Every row gives one point. Each copy is the shape, with its points in the same order, turned, moved and blurred by noise. Say if it was mirrored as well.
(in the rows, 128 means zero)

Shape:
[[ 93  70 105]
 [150 131 133]
 [178 153 108]
 [116 123 128]
 [173 139 108]
 [ 78 173 161]
 [ 57 144 119]]
Copy 1, 7 rows:
[[152 120  53]
 [151 123 141]
 [154 157 167]
 [131 114 110]
 [160 151 153]
 [ 68  92 130]
 [ 76 117  83]]
Copy 1 is: only turned
Copy 2:
[[166  74  96]
 [117 128 144]
 [ 74 136 137]
 [142 127 119]
 [ 83 126 138]
 [173 191 115]
 [175 152  70]]
Copy 2 is: mirrored
Copy 3:
[[ 97  78 179]
 [130 138 120]
 [136 126  80]
 [107 127 149]
 [137 119  94]
 [ 60 181 143]
 [ 44 119 154]]
Copy 3 is: only turned
Copy 4:
[[124  74  95]
 [143 150 132]
 [129 149 187]
 [124 129 106]
 [135 147 173]
 [ 89 186  71]
 [ 61 132  73]]
Copy 4 is: mirrored

Shape, 11 rows:
[[148 162 137 120 108 122]
 [127 132 116 151 174  95]
 [166 153 115 205  84  85]
 [186 154 123 145 124  92]
 [118 149 181  93 161 182]
 [111  91 148 127 138 144]
 [126 107 190  77 144 198]
 [145 164  88 191 104  83]
 [112 161 157 111 107 134]
 [123 133 199 125 145 122]
 [111  93 143  97 150  99]]
Copy 1:
[[162 171 141 130 139 133]
 [ 92 146 147 168 167 126]
 [145 203 188 201  96 136]
 [163 176 158 180 143 111]
 [163 116  91 100 173 176]
 [130  96 152 129 142 156]
 [185  76 111  92 169 178]
 [112 205 168 191  99 120]
 [147 164 142  94 137 158]
 [154 137 159 124 188 184]
 [114 108 176 117 172 124]]
Copy 1 is: only turned
Copy 2, 11 rows:
[[153 165 142 122 109 127]
 [107 127 110 122 163 100]
 [119 158  73 134  53  88]
 [161 130  99  99  94  91]
 [119 169 201  59 171 139]
 [ 82 122 163 101 137 139]
 [110 137 215  43 146 169]
 [137 165  77 157  95 103]
 [139 161 175 122 129 133]
 [119 153 187  99 147  92]
 [117  95 166 118 153 129]]
Copy 2 is: mirrored

Shape:
[[155 131 114 113 124 176 140  88 141]
 [152 100 124 134 103  94 129 118  92]
 [148 175 106 177 119 175 133  76 126]
 [132 116  97 111 133 134  60  93  66]
 [107 122 106 150 159 153 166  93 108]
 [171 125 167 111 169 157  91  90 191]
 [134  82 149 120 146 143 112 193 144]
 [135 148  92 109 133 146  94 121 138]
 [133 139 131 135 199  64  78  90 127]
 [ 98 111 124 173 188 128 124  78 120]
 [112 143 129 133 198 137 113 115 145]
 [149  98 145 107 194 158 183 112 125]
 [215  89 113 171  94 209 145 168 122]
 [112 200 169 148  79 162 166 151  86]
 [126 156 172 170  82  90 119 103 123]]
Copy 1:
[[153 140 112 129  73 130 127  80 140]
 [165 127 132  89 126  77 114 146 153]
 [166 181 153 169  65 122 111  96 161]
 [181 114 155 122 149  71  77  70 124]
 [156 158 106 177 114 102 140 118 119]
 [161 132  82 113 122 158 139  33 197]
 [122  87  91 116 166 166 105 137 151]
 [137 159 121 116 125 131  82  70 137]
 [186 181 100 115 203  91 116  74 184]
 [164 159  97 192 161  85 139 100 157]
 [159 167  96 154 169 137 125  80 147]
 [183 131  59 130 118 140 173 105 116]
 [169  78 104 140  40 165  74 162 160]
 [143 162 217 132 108 173 152 154 127]
 [143 161 185 116 132 106 144 134 206]]
Copy 1 is: only turned
Copy 2:
[[107  98 138 141 117 139 168  78 135]
 [181 115 112 103 148 141 130 115 122]
 [148 113 131 208 107 108 156  77 114]
 [136 123 135 113 128 151  75  61  82]
 [116 105 113 175 184 132 160  98  94]
 [ 93 104 214 125 134 105 125  87 172]
 [101 133 158 119 153 172 109 177 159]
 [108 117 149 135  98 123 117 108  95]
 [153 115 192 113 172  76  92 109  81]
 [132 103 140 171 204  95 113  97 105]
 [104 122 184 154 168 108 125 117  99]
 [107  87 170 138 196 161 185 105 126]
 [156  78 131 177  88 210 142 138 196]
 [157 211 121 178 109 155 199 124 111]
 [191 176 128 137 130  78 138 108 146]]
Copy 2 is: mirrored
Copy 3, 15 rows:
[[156 121 141  94 128 142 143  93 114]
 [103 118 154 160 119  77 125  95  94]
 [184 154 148 150 143 168 146  78  98]
 [138 124  86 154 145  75 109  49 133]
 [113 146 118 125 167 146 160  97  77]
 [160  86 158 101 177 149 101 132 173]
 [ 67  97 113 131 111 145  81 147 132]
 [152 133 101 136 120 121 136 111 150]
 [133 110 117 186 213  81 135 134 151]
 [102 139 123 155 215 142 146  92 111]
 [131 129  99 139 191 145 129 140 133]
 [110  82 122  86 174 143 134 139  69]
 [122  67 153 136  54 198 104  76  81]
 [156 204 148 141 101 143  77 136  45]
 [132 176 197 180 142 104  99 118 110]]
Copy 3 is: only turned
